Each row of a before or after table is a point. One or more steps were done to the points. Then noise was added and the rows were shuffled. The steps act on how far a point lies along the listed directions, d1 being the first. What was done? A step turns or swaps two directions, mirrors them in a line or flattens them onto one, adds a multiple of one to another, or multiplies one. Angles are multiples of 10 degrees, from the lower direction toward the higher: turns from -170 to 170, lines from 10 to 170 but not 90. Use the fewest steps. Two steps may share a direction if one is a turn and the other turns, adds or multiplies; they go together, in the order done. Otherwise the lowest direction goes first.

Directions:
(1): [-10 -46]
(2): [ 46 -10]
Before (9 x 2):
[[-19  49]
 [ -3 -28]
 [-29 -53]
 [ -3  31]
 [ 27 -46]
 [  7  -3]
 [ 14 -27]
 [-17  18]
 [-29  -7]]
After (9 x 2):
[[ -8  22]
 [-37  38]
 [ 60   7]
 [ 25 -12]
 [-29  16]
 [ 20 -25]
 [ -2  -5]
 [ 17  21]
 [ 32 -42]]
Steps: swap d1 and d2

Directions:
(1): [ 19   7 -13  60]
(2): [ 27 -56  18   2]
Before (12 x 4):
[[  9  17  -9  10]
 [ -4   8  -2 -21]
 [-16  20  -7   5]
 [ 22 -20  12  29]
 [ -1  16 -12  15]
 [ 24 -18 -11  60]
 [ 15 -32   1  48]
 [-22  29  -6  -2]
 [-23  24 -27  27]
 [ 20   7  -7  49]
 [ 24 -20   2  43]
 [ 40 -38   9  23]]
After (12 x 4):
[[ 11   9  -5  14]
 [ -5  15  -6 -16]
 [ 28  -9   0  49]
 [-13  13 -25  35]
 [ 28 -36   9  31]
 [-17  31  -9   9]
 [ 22 -30  14  19]
 [ 16 -46   7  34]
 [ 29 -37  -5  48]
 [ 38 -45  12   5]
 [  2  11 -10  19]
 [-12  19  -6  16]]
Steps: turn d1 and d2 by 20 degrees

Directions:
(1): [ 43 -27  -8 -51  32  13]
(2): [14 39 -2 32 52 33]
Before (11 x 6):
[[ 26  11 -20 -24  15  15]
 [  6 -13   3   4  12   8]
 [-38 -15  13   0 -47 -25]
 [-16   6   2  14 -23 -14]
 [  2   6  -8  28   0  11]
 [ 20 -12   4 -32  14   3]
 [ 19 -19 -11  -8   8 -13]
 [  2  13  -4  22  34  41]
 [ 23   6  -8  -9  28  24]
 [-19  -8  -2  -1 -33 -17]
 [-30  -6 -18   2 -60 -26]]
After (11 x 6):
[[  1 -32 -27 -43 -45 -20]
 [ -3  -7   7  18   8   5]
 [ -8   0 -10  23  -8 -17]
 [ -6  42 -20  21  -6   8]
 [ -6 -39   8 -43 -29 -23]
 [  7  11  -7  11  40  43]
 [-21  24  11  21  -4  -2]
 [ 22 -13  -9   3   6  18]
 [ 13 -18  -2 -26  -7  -9]
 [ -6 -20  -5 -23 -27 -11]
 [ -7  26  -2  25  10  22]]
Steps: mirror d1 and d2 in the line at 80 degrees

Directions:
(1): [ 20   7  -7 -34  42 -46 -13   4]
(2): [-26  60 -20   7  22  18  -3  16]
(3): [ -3 -34   7  -2  34  29   1  51]
(4): [51 23 20 -5  5 20 42  0]
(5): [ 41   6  -4  30   1  14 -55   0]
(6): [  7  -7 -25  54   9 -33  28  13]
Before (8 x 8):
[[ -5  16 -24   1  26 -36  34  25]
 [-24   2  -7   1  -5  -9 -36   3]
 [-13  33   3 -18  -8  -1 -51 -30]
 [ -4  15  -5  -2  -7   2  21   1]
 [ 14  -1   4   5  -2 -15  -2  -7]
 [-30  19  -3 -26   5  -5 -26  -5]
 [-16   0   9 -17  15 -26   5   0]
 [-23  17  -5 -10 -30 -10 -35 -41]]
After (8 x 8):
[[-60  28  -6 -21   0  -8 -17 -14]
 [-38  12   1 -11  -7  22 -25   2]
 [ 23  21  -4   9   1  11   2   7]
 [-11  -1  14  23 -18  17  -5  -3]
 [-33  30 -22   2  -5 -27 -20 -25]
 [  0   6 -10  42 -15  28  17  25]
 [ -6   1  -2  13  -8 -18  12  -7]
 [-43  -4  -8  -9  -2 -13 -23   7]]
Steps: turn d1 and d5 by -150 degrees; add 0.7 times d5 to d4; turn d2 and d3 by 30 degrees; add -0.7 times d3 to d6

Directions:
(1): [ 46 -38 -34  18 -13 -27  25 -15  10]
(2): [-15   8 -59 -10 -32  31 -22 -21 -11]
(3): [  2  45 -33  -7   4 -16  22  41  36]
(4): [ 26 -17 -16 -22  52  47   8  12  -3]
(5): [-15  21   5  29   2  27  60 -31  -7]
Before (13 x 9):
[[-32  40 -26   3 -10  23   2   0  19]
 [ 11   6 -26  -8 -23 -22 -26  20   9]
 [  6   4 -10 -16  13  26  -9   5 -10]
 [ 12  25 -35 -10  -4 -13  -4  26  10]
 [-19  -2  13 -13 -13  11 -35  -7 -10]
 [ 15 -39  15  11   9  22  12 -21 -26]
 [-19  31   2  -6  17  19 -11  26  10]
 [ -3  20  -2  10 -11 -21   2  25  18]
 [-14  12  -4   7 -23 -18  -1   0   4]
 [ 13 -43  -9 -19   2  31 -22  -9 -21]
 [ -7 -37  -9 -17  11  32 -13  -9  -8]
 [ -9  19 -14  10 -12  10  49  -9   8]
 [ -6  -4  -2 -22  18  60 -11 -18 -18]]
After (13 x 9):
[[ 28 -22  -5  -6  18  10   0  -3  -7]
 [ -7   2 -25  11 -32   1  -6  -9  -2]
 [ 27 -29  26   3  31  10  36   5  -2]
 [ -4 -30   0  -5 -16   3 -53 -20  -5]
 [ 35 -34   8  14  -8 -33  13 -10  11]
 [-46  19  19 -31 -10  27 -42  16 -14]
 [-13   2  -1  11 -25 -16  -9 -11  -4]
 [ 39 -40  25 -23  34   8 -13   9   2]
 [ 11 -36  17  -3  29   7  21   9   6]
 [ -8  20  45  -6  38   8  11  39   3]
 [ 10 -13 -13  27 -25   4  18 -37 -16]
 [ 28 -31 -38   3  -7  -6 -22  -1   6]
 [  1  -5 -26   9 -19  21  -1 -30 -24]]
Steps: turn d1 and d5 by 130 degrees; multiply d1 by 1.6; turn d2 and d3 by -100 degrees
